Rows are points. Examples show where two turns around zero, p and q, send a point. Write where each new point lands after one turn and then the other. Backwards means that the second turn is done in reverse. Each puzzle has new turns, and all numbers are rounded.
In the rows, 128 means zero.

Turn p:
[ 65  90 105] -> [78 79 95]
[146 163 116] -> [127 168 136]
[171 121 142] -> [173 137 130]
[130 137 149] -> [135 126 150]
Turn q:
[ 88  95 117] -> [ 92  92 143]
[145 131 108] -> [137 124 103]
[172 107 148] -> [179 116 137]
[150 157 114] -> [140 151  99]
[ 96  85 149] -> [111  94 171]
[119 192 133] -> [112 190 116]
Where do these land?
q, then p: [154 140 175] -> [162 154 163]
q, then p backwards: [119  69 119] -> [ 95  93 164]
q, then p: [158 160 100] -> [117 172 102]
p, then q backwards: [ 91 108 105] -> [105 119  87]
q, then p backwards: [129 116 158] -> [134 140 157]
p, then q: [117 175 112] -> [ 99 167 141]

Turn p:
[ 99  77 142 115 160 154] -> [115  97 176 149 139 167]
[109  87  91 145 112 144] -> [106  78 121 132  97 144]
[113 155 121 118 107 108] -> [103 142 110 121 135 101]
[157 179 105 102  85 117] -> [113 176  90  86 109 106]
[116 103 166 151 124 160] -> [138 121 162 172 105 132]
[ 86 179 172 145 159 130] -> [128 163 125 191 175 114]
[166 147 135 127 104  83] -> [152 145 117  90 126  83]
[178  96  92 119 173 128] -> [167 101 124  82 138 178]
Turn q:
[145 101 162 135 151  79] -> [136 135 143 138 148  62]
[129 131 110 100 115 186] -> [144 112 139 101 110 183]
[170 190 151 160  80 133] -> [131 157 128 186  56 138]
[105 122  59 109 134 161] -> [129 104  87  84 140 177]
[143 118  92 129 136 160] -> [159 109 106 115 129 155]
[ 99 111  95 145 113 179] -> [125  87 115 132 143 185]
[122 144 158 134 154  84] -> [114 168 134 139 146  89]
[118 125 174 126 154  93] -> [117 156 157 135 154  88]
[121 110 151 114 116  76] -> [ 98 124 143 121 127  75]
Where do these land?
p, then q: [158 154 118 121 100 131] -> [110 139 112 109  91 135]
q, then p: [108  81 178  79 165 179] -> [166 172 210 135 158 151]
q, then p: [118 170 100 130  78  83] -> [ 62 107  92 137 113 100]
q, then p: [123 162  98 130 142 124] -> [108 141  92 123 126 147]
q, then p backwards: [125 131 169 162 169 123] -> [111 156 179 133 156 122]
p, then q: [124 125  95 153  86 132] -> [ 97  86 105 120 113 125]
p, then q: [141  72 138 121 155 124] -> [160 111 180 127 134 116]

Turn p:
[192  79 135 140 132  87 120 118 104] -> [195  97 128 113 148  89 139 129  90]
[ 89 132 155 121 156 106 119  73 130] -> [ 95 109 137 129 179 119 131  83 149]
[122 140 137 105  57 112 127 112 141] -> [133 140 149 117  81 119 161  84 149]
[122 144 170 113 109 110 129 137 132] -> [121 130 164 118 126 120 161 130 151]
[152 146 118 124  91 174  98 188  89] -> [136 162 170 113  70 140  97 170  94]
[ 90 109  79 150 116 139 117 151  85] -> [ 88 110 110 128  87 124  97 133  78]
[158 119 109 170 173 117 171 141 122] -> [144 127  82 158 161 118 140 169  97]
[ 91 172 118 131 119 142  94  94 134] -> [ 89 156 142 143 124 120  95  88 151]
[169 129 137 149 223 125  63 141 126] -> [154 119 138 125 202  95  54 180 135]
[110 129 119 124 123 191 161 133 133] -> [113 143 119 147 113 194 125 132 120]
[130 102 133 142 141 126 150 138 173] -> [146 100 102 149 132 142 142 145 155]
[110 134 125  67  97 109 186 110 168] -> [122 142  95  96 113 158 193  93 169]
Turn q:
[155 101  88  91 170 140 166 176 110] -> [137 147 111  55 108 144 173 142  89]
[ 99  94 161 150  73 167 124  89 165] -> [139  61 142 188  96 146 116 102 149]
[ 96  93 172 125 172 148 158  78  98] -> [119  84 166 139 174 161 147 100  75]
[133 105 139 143 164  80 125 102 104] -> [132 111 124 117 188  95 130 122 104]
[140 150 141 130 127 165 155 155 178] -> [142 142 148 145  96 155 171 151 159]
[154 145  94 133 123  93  71 129 171] -> [137 137  88 111 142 103 106 142 198]
[107 175 120 114  88 151  71 113 125] -> [102 148 127 147 113 153  59 120 166]
[ 99 106 113 107 134  86 139 141 138] -> [ 87 109 107 108 127 100 151 128 124]
[ 92 119 129 163 157 118 117 130  85] -> [113 129  99 151 166 131 118 134  80]
[171 149 139 111 122 129 117 172 122] -> [145 158 145 103 108 119 116 173 134]
[108 111 121 107 126 162 146 113 151] -> [118 104 133 125 107 163 148 104 135]
[184 188 120 162  81  99 147 137  91] -> [167 206 146 145 111  68 102 120 124]
Where do these land?
p, then q: [120 110 122 137 131 125 153 181 114] -> [118 132 110 122  84 123 133 145  91]
q, then p: [172 121 100 158 124 170 141  48 172] -> [213 147 108 168 168 153 123  86 144]
p, then q: [130 131 130 162 123 149 111  94 113] -> [147 125 127 155 165 126 101 124 119]
q, then p: [143  71 152 133 122 118  94 152 127] -> [158  88 121  91 104 118 118 158 108]
q, then p: [ 91 197 144 119  89 161 147 106 131] -> [ 98 136 176 199 123 129 127 100 155]
q, then p: [ 81  98 147 148 157  96 122 188 139] -> [ 85  96  85 121  99 125 139 179  93]
p, then q: [113 119 133 120 141  99 146 126  94] -> [100 123 130 109 137 126 143 116  92]
q, then p backwards: [128 134 151 113 164 165 112 121  92] -> [135 118 145 110 155 179 128 129  97]
p, then q: [137 139 156  99 112 121 177 140 184] -> [147 143 145 133  88 141 194 116 155]
p, then q: [192 172  48 134 133  68  89 115 103] -> [101 193 114  76 167  52  83 118 162]
p, then q backwards: [102 118 123  84 111 136 115 137 139] -> [130 123 108  79 120 146 121 124 143]
